Each point is reached from the start by the listed moves, each made 0, 1 or 2 times, or once backwards (-1), plus a little noise. Is the number of moves made odd or even? Then give how often each move was made.

Moves:
(1): [ 5.2  0.7 -1.2 -1.1  0.1 -1.1]
(2): [-1.2 -1.9 -3.7  0.7  2.5  1.1]
(3): [-0.6  3.2  2.8  0.3  4.4  2.0]
Start: [ 1.6 -0.6  2.5  1.5  0.3 -0.6]
Points:
[ 9.5 -2.9 -7.4  0.6  5.5 -0.7] => even (2, 2, 0)
[-5.5 -8.5 -6.5  3.7  0.7  0.7] => even (-1, 2, -1)
[-5.0  4.9  9.2  3.4  9.0  4.4] => odd (-1, 0, 2)

Moves:
(1): [ 1.4 -0.9 -2.2 -0.6]
(2): [-1.5  5.3  1.6 -5.0]
(3): [ 2.3  0.8 -0.2  2.3]
(4): [-2.1  1.1 -0.9  2.7]
Start: [ 0.6 -0.1  1.0 -1.9]
Points:
[ 0.0  0.0 -1.9  0.4] => even (1, 0, 0, 1)
[-1.6 14.2  5.1 -3.9] => even (-1, 2, 2, 1)
[ 4.9  9.8 -0.8 -8.5] => even (2, 2, 2, 0)

Moves:
(1): [ 0.6  0.2 -1.2 -2.4  0.1  0.6 -0.5  1.1  1.5 -0.9]
(2): [ 1.4  2.6 -1.0  1.2 -1.3 -0.2 -0.8  0.6  2.9  1.8]
(3): [ 1.1  0.6  0.7 -2.0  0.1 -0.6 -0.8  0.7 -1.6  1.2]
(4): [-0.9 -2.0  1.7 -1.6  2.9 -2.9 -2.6  2.6  0.0 -2.2]
(5): [-2.0  2.3 -0.5  1.6  0.3  2.4 -0.2  0.1  0.3 -0.3]
(6): [ 2.0 -4.7 -2.0 -4.2  2.7  1.3 -2.0 -1.8  2.2  1.0]
(7): [ 1.2 -1.8  0.8  0.0 -0.5  1.5  0.0  0.4  0.7  0.5]
(8): [-0.8  1.0 -0.6  3.8 -2.0  0.6 -1.7  2.2 -0.9 -0.8]
Start: [-0.5 -0.6 -1.8  2.0  0.0 -1.5 -0.2 -0.4 -0.3  1.3]
Points:
[  4.4 -14.5  -4.2 -19.9  12.0  -1.6  -6.2  -1.2   3.6  -0.8] => even (2, -1, 1, 1, 0, 2, 0, -1)
[  4.3 -12.2   0.0  -3.9   3.4  -4.4 -11.8   9.9   1.1  -2.1] => even (1, 0, 1, 2, -1, 1, 2, 2)
[ 5.8 -1.3 -1.9 -7.5  5.0 -1.3 -6.7  1.3  6.6  7.0] => odd (0, 2, 2, 1, 1, 1, 1, -1)
[ 2.4  5.6 -4.5 -4.0  1.0 -5.8 -6.3  5.9  6.2  1.5] => odd (2, 2, 1, 1, 0, 0, -1, 0)
[ 0.7  6.6 -3.4  7.6 -5.6  6.7 -7.1  8.4  1.2  3.6] => even (1, 1, 2, 0, 2, 0, 2, 2)

Moves:
(1): [ 2.1 -3.8 -1.2  0.0 -0.5  1.6  2.9 -1.1 -0.5  1.1 -1.1  0.7 -3.0 -0.5]
(2): [ 3.6  1.3  2.2 -1.4 -2.6 -2.3 -3.9  2.7 -0.6  2.0 -0.5  0.0 -0.2 -2.9]
(3): [-0.5 -0.2  0.1 -2.0  0.4 -0.5 -1.2 -0.2  2.2  0.7  1.8 -3.5 -0.5  0.4]
(4): [ 1.0  1.9  0.7  1.5  2.6  1.2  1.3  1.6 -0.7  0.9  1.6  0.4  1.6  1.2]
(5): [-3.3  0.9  0.8 -0.3 -2.8 -0.6  5.5  1.8 -1.8  0.2  1.7 -1.1  0.5  1.3]
(6): [-2.6  5.6 -1.8 -3.4 -3.2  4.8 -1.8 -1.9 -4.2  2.6 -0.9 -1.3 -2.7 -0.2]
(7): [-0.3  3.4  1.9 -0.5 -1.5  1.6  2.3 -1.0 -1.2 -4.4 -0.8 -4.9 -1.2  0.7]
(8): [ 1.2 -2.5 -0.7  3.4  0.5 -0.5  0.8  1.0 -2.4 -1.2  4.0 -1.6  2.3 -0.7]
(9): [-0.1 -0.6 -2.3 -3.9 -1.5 -2.1  1.6  1.2  2.2  0.7 -0.4  0.4  3.3 -1.2]
(10): [-2.4  0.7  1.3  2.0 -1.4  3.5 -0.2 -0.5 -3.2  0.1 -5.9  0.2  0.7  4.0]
(11): [ 2.1 -1.5  1.2  2.7 -1.2 -0.2 -1.9  3.1  5.1 -3.0  4.1 -2.3  0.6 -1.8]
Start: [ 0.6 -1.0  1.4 -1.9 -2.3  2.7 -1.0 -1.4  3.4  1.8 -2.0  2.9 -0.2  1.0]
Points:
[ -3.0   2.1   0.2  -8.3 -20.3   5.1   9.5   7.2  -1.5   5.8  -5.9   2.3
   3.1  -0.6] => even (1, 1, -1, 0, 2, 1, 0, 0, 2, 1, 1)
[ 6.0 -9.5 -3.9 -4.8 -0.9  3.1 -5.0  3.1 13.9  7.3 -3.0  5.4  6.5 -0.2] => odd (1, 0, 1, 1, -1, 0, -1, 0, 2, 1, 1)
[ -1.6  11.8   3.3 -10.0 -26.3   4.3   1.6   7.1  -7.6   1.9   1.8  -7.0
  -1.2  -7.2] => even (0, 2, -1, -1, 2, 2, 1, 1, 1, 0, 1)
[  5.5   4.8   4.7  -1.8  -3.4   7.2  -1.1   3.7  -1.4  -2.7  -3.5 -13.6
  11.2   5.4] => even (0, 1, 2, 2, -1, 0, 2, 2, 2, 2, 0)

Moves:
(1): [-2.5  0.5  1.1  0.7  3.0  1.8  0.0  1.2 -1.1 -0.4 -2.7  0.2 -1.9  0.4]
(2): [ 1.4  0.4  1.1  0.7  0.7  1.3 -1.5  0.1  0.3 -0.9 -1.6 -0.4 -0.1 -2.2]
(3): [-0.7 -0.4  0.0 -1.7  1.4 -3.1  0.7  2.1  2.4  0.6  1.6  0.3 -1.3 -1.2]
(4): [ 1.0 -0.7  0.6  2.4  0.1 -1.0  0.3  1.6 -0.6  2.2  1.1 -1.0 -0.4  0.4]
(5): [ 0.7 -2.1  0.1 -1.9  0.7  0.9  0.4 -0.1  2.4 -0.1  0.7 -1.9  1.7  0.2]
(6): [ 0.0  3.0  1.1  1.7  1.4  1.3 -0.8 -1.3  0.9  1.2  0.9  0.0 -2.9 -3.0]
(7): [-0.7 -1.7  1.4 -0.9 -2.4  0.6  2.8  4.2  1.6 -1.0 -0.2  0.0  2.7  0.5]
(8): [ 0.7 -1.8 -0.3  1.7  0.5  3.7 -0.6 -0.6  0.2  0.9 -1.3  1.1  0.2 -2.4]
(9): [-0.3  0.9 -1.0 -1.5  0.0  0.6  0.3 -0.1 -1.6  0.8 -2.4  0.4  2.5 -0.5]
(10): [ 2.3  2.0 -1.2  2.1 -0.2  1.6 -0.2  0.2  3.1  1.7 -0.1 -0.7  0.2  0.6]
(11): [-1.5 -4.5 -0.6  2.9  0.5  2.1 -0.8 -1.7 -0.4 -1.2 -2.3  0.6  3.2  0.9]
(12): [-0.9  0.5 -1.0 -0.7 -1.6 -2.0  0.2  1.5 -1.1 -0.6  1.5 -1.8 -0.8 -0.7]
(13): [ 2.3  1.7 -0.1 -1.0 -2.7  1.4 -1.5 -3.3  1.7  4.1 -3.2 -1.9 -0.9 -0.4]
(14): [ 1.6  0.9  0.3  0.8 -0.8 -0.2  2.9  0.1  1.9  1.6 -1.5 -1.1 -0.6  0.2]
Start: [ 2.7  0.3 -1.5 -0.1 -1.7 -1.2 -0.1  1.4  0.9 -1.4  1.8  0.9 -1.2  1.8]
Points:
[  5.3  11.9   1.6   6.6   3.9   4.9  -7.5  -8.5   8.5   5.3 -12.7  -2.9
 -15.1  -3.5] => even (2, 2, 1, -1, -1, 1, -1, -1, -1, 1, 1, 0, 2, 1)
[10.7  8.4 -0.6 -1.4  1.3  0.6  3.8  7.0 11.0  5.3 -0.7 -7.8 -1.3  3.2] => odd (1, 1, 0, 1, 2, 0, 0, -1, 1, 2, -1, 0, 0, 1)
[ -1.4  -5.8   2.2   9.5   0.9  15.4  -7.2 -10.5  -1.7   2.6 -14.2  -0.3
  -4.4  -0.7] => odd (2, 0, -1, 0, 0, 1, 0, 1, -1, -1, 2, 0, 2, 0)
[ -2.3 -11.8  -2.6   2.6   6.0   2.4   5.6   5.8   4.3  -6.6  -9.4   4.9
   6.4  -0.2] => odd (1, 1, 2, -1, 0, -1, 0, 1, 1, 0, 2, 0, -1, 2)
[ 5.4 -2.6 -0.9  3.5  2.5  3.0 -1.6  1.0 -6.1 -3.8 -1.4 -2.0  0.4 -4.8] => even (0, 2, -1, 1, 1, 0, -1, 1, 1, -1, 0, 1, -1, 1)
[  0.4 -17.7   0.4   6.2   9.8   9.9  -1.1   4.7   2.8   0.4 -10.8   0.2
   9.1   3.0] => even (2, 1, 1, 2, 2, -1, 0, 1, 1, 0, 2, -1, 0, 0)
[ -1.0 -23.5   3.0   6.5  -1.0   7.2  11.7   9.7   8.9  -0.7  -6.3   2.4
   8.9   5.8] => odd (1, -1, 1, 1, 1, -1, 2, 2, -1, -1, 2, -1, 0, 2)

Moves:
(1): [ 3.9 -1.1 -1.0  0.4  2.1 -0.3 -0.8 -2.3  1.8  1.0 -3.3 -0.1  2.7  2.8
 -0.8 -0.5  1.4 -1.2 -0.3  0.7 -0.7]
(2): [-0.6  0.6  0.7  0.8 -0.7 -1.6 -0.3  2.6 -1.8  2.5 -1.5 -0.7 -0.6  0.3
  2.5 -2.6  1.0  0.8  1.5  0.3  1.3]
(3): [-1.2 -0.8 -0.2 -1.3  0.3  0.6  0.1 -1.0 -1.5 -0.8 -0.2 -1.5  1.1 -0.8
 -0.7 -1.0 -0.9 -2.3  1.9 -0.2  0.8]
(4): [ 0.6  0.3  1.1 -1.1  1.5  1.6  1.0 -1.9 -0.2 -2.1  0.7  0.7 -0.1  0.6
  0.7 -1.3 -0.4  0.0  0.9  1.6  1.9]
(5): [ 1.5 -3.1  1.2  2.6 -0.2 -0.4  1.1 -0.5  1.2 -0.6 -1.9  1.6 -1.0 -0.6
 -0.5  0.8 -0.7  0.7  1.5 -0.2 -1.1]
(6): [-0.3  0.4 -3.6 -1.0  1.4 -1.3  2.2 -0.7  0.5 -2.2  1.8 -3.4  1.5  0.9
  0.3 -2.4 -0.2  0.1  1.3  2.1 -0.6]
(7): [-0.2  1.6 -1.3 -1.0 -0.1 -3.1  1.5  2.0 -0.5 -2.1 -0.8  1.6  1.3  1.0
  0.4  0.2  1.1 -1.4  1.2  0.5  1.1]
(8): [-2.2  3.2 -3.0 -0.4 -0.6  1.6  1.1 -2.9 -1.2  0.0 -4.1 -1.9 -4.0  0.0
  0.6 -1.3 -0.1 -1.0 -1.5 -0.5 -1.9]
(9): [-0.6 -1.7 -2.3 -0.6  2.0 -1.4  0.8  0.3  2.0  2.8  0.4  0.2  2.8 -1.1
  0.9  0.6  0.1 -0.3  0.4 -0.7 -3.0]
(10): [-1.6 -0.5 -2.4  2.3 -1.1  3.9  0.8 -2.0 -1.8  0.4  0.1 -1.4 -0.6  3.5
  0.1 -0.3  0.7 -1.0  2.7 -1.6  1.5]
(11): [ 0.8  3.4  2.9 -1.0  0.8 -2.9  2.7 -1.2 -1.4 -0.5  3.1 -2.2 -0.1  1.4
 -0.2  0.2  0.7  0.4  1.4  0.5  1.6]
(12): [ 0.5  2.1 -0.5  0.1  0.8  1.8 -0.1 -1.0 -1.0 -1.7  0.9 -1.2 -0.5 -0.4
 -1.9  0.9 -0.4 -1.5 -0.2  1.7 -3.3]
(13): [ 0.4  1.4  0.2  0.9  0.2 -1.3  0.4  1.2  1.5  1.6  0.1  0.7 -1.1 -0.6
 -2.2 -1.3  1.0 -0.3  1.6  0.8  1.3]
(14): [ 1.9  2.7 -0.2 -0.8 -0.4  0.7  0.5 -1.2  0.5 -1.3 -0.4  0.9 -0.2 -3.5
  1.6  0.6  1.1 -0.2 -0.9  0.4 -0.3]
(15): [ 0.6  0.0 -0.3 -3.1 -1.5  0.3 -0.9 -0.1  1.2 -0.5  2.1  0.3  0.9  0.1
 -0.7  0.7 -0.9  1.6  1.9  0.0 -1.6]
(16): [-2.3  3.3  2.1  0.6 -0.9  0.5  0.1 -0.3  0.2 -0.4 -3.8 -0.8 -0.6 -1.4
 -0.6 -0.3 -2.6  0.6 -1.5 -1.6  2.2]
(17): [ 3.7  2.2 -2.1  2.5  2.2 -4.4 -0.9 -4.1 -1.1 -1.9  0.3  3.5 -1.2 -0.5
  2.4 -2.3 -0.1 -2.0 -1.5 -0.6  4.6]
(18): [ 3.8  1.9  0.9  1.1  0.7  1.6  1.9  1.1 -1.2  1.6  1.4  2.1  0.0  3.3
 -0.6 -0.9 -2.0  0.1 -0.3 -0.7 -2.2]
(19): [ 2.1 -2.4 -0.4 -2.3  1.0  0.7  0.9  0.4 -0.2 -0.1  0.5 -1.4 -1.6 -1.2
 -0.3  3.3 -1.9  0.5  1.5  0.1  1.8]
(20): [ 0.7 -1.3 -1.0  0.6  2.6  1.4 -1.5 -1.2  1.8 -2.2 -0.8  0.2  0.1 -0.1
  0.2 -2.0  1.5 -0.9  0.3 -2.3 -0.3]
Start: [-0.1  1.2 -0.3  0.0  1.1  0.3  0.5 -0.5 -0.5 -1.9 -1.0 -1.1 -0.6  0.8
  1.8 -1.4  1.0  0.6  1.4 -2.0  3.3]
Points:
[ -2.3   1.9  -3.2   0.7  13.9   5.1  10.3 -24.5  -1.6  -9.1  -8.0 -18.8
   2.4   8.9  -4.5  -6.8  -1.1  -8.9   8.6   1.7   6.0] => even (2, -1, 2, 2, 1, 1, -1, 1, 1, 1, 2, 1, 0, -1, -1, 1, 0, -1, 0, 0)
[ -0.2  -1.1  -3.3  -8.6  10.3   1.9   1.7  -3.6  14.3 -16.6   1.8  -6.5
  10.6 -11.7   4.6  -0.4   3.4   4.9  -1.7   0.5  -3.5] => even (0, -1, -1, 1, 0, 2, 0, -1, 1, -1, 0, 0, -1, 2, 0, 1, -1, -1, 0, 2)
[  8.1  10.4 -12.3  -0.2   8.8 -15.8   8.3  -8.9   3.1  -3.4  -2.3   0.4
   9.0   4.7  -2.0  -9.0  -9.3  -4.1   8.5   1.1   2.9] => odd (1, 0, 1, 0, 1, 2, 1, 0, 2, 0, 0, 1, 1, -1, 2, 2, 2, 1, 0, -1)
[ 16.4  15.1  -6.4  -1.2   4.0   1.5   5.1  -9.0 -11.4  -2.3   6.2  -0.3
   3.8  11.6   6.9 -10.2  -5.9  -3.4  12.6   0.5  15.5] => odd (1, 2, 1, 1, -1, 1, 0, -1, 0, 2, 0, 1, 0, 1, 2, 1, 2, 2, 1, -1)
[ 26.3   9.4   5.5   9.1  10.9  -9.7   7.4 -12.3   3.5  -7.0   0.9   3.9
  -0.9  17.0  -6.8  -9.5  -6.7  -0.2  14.5  -4.9  19.2] => odd (2, 0, 0, 0, 2, 1, 0, -1, -1, 1, 2, 0, 2, -1, 2, 2, 2, 2, 1, 1)
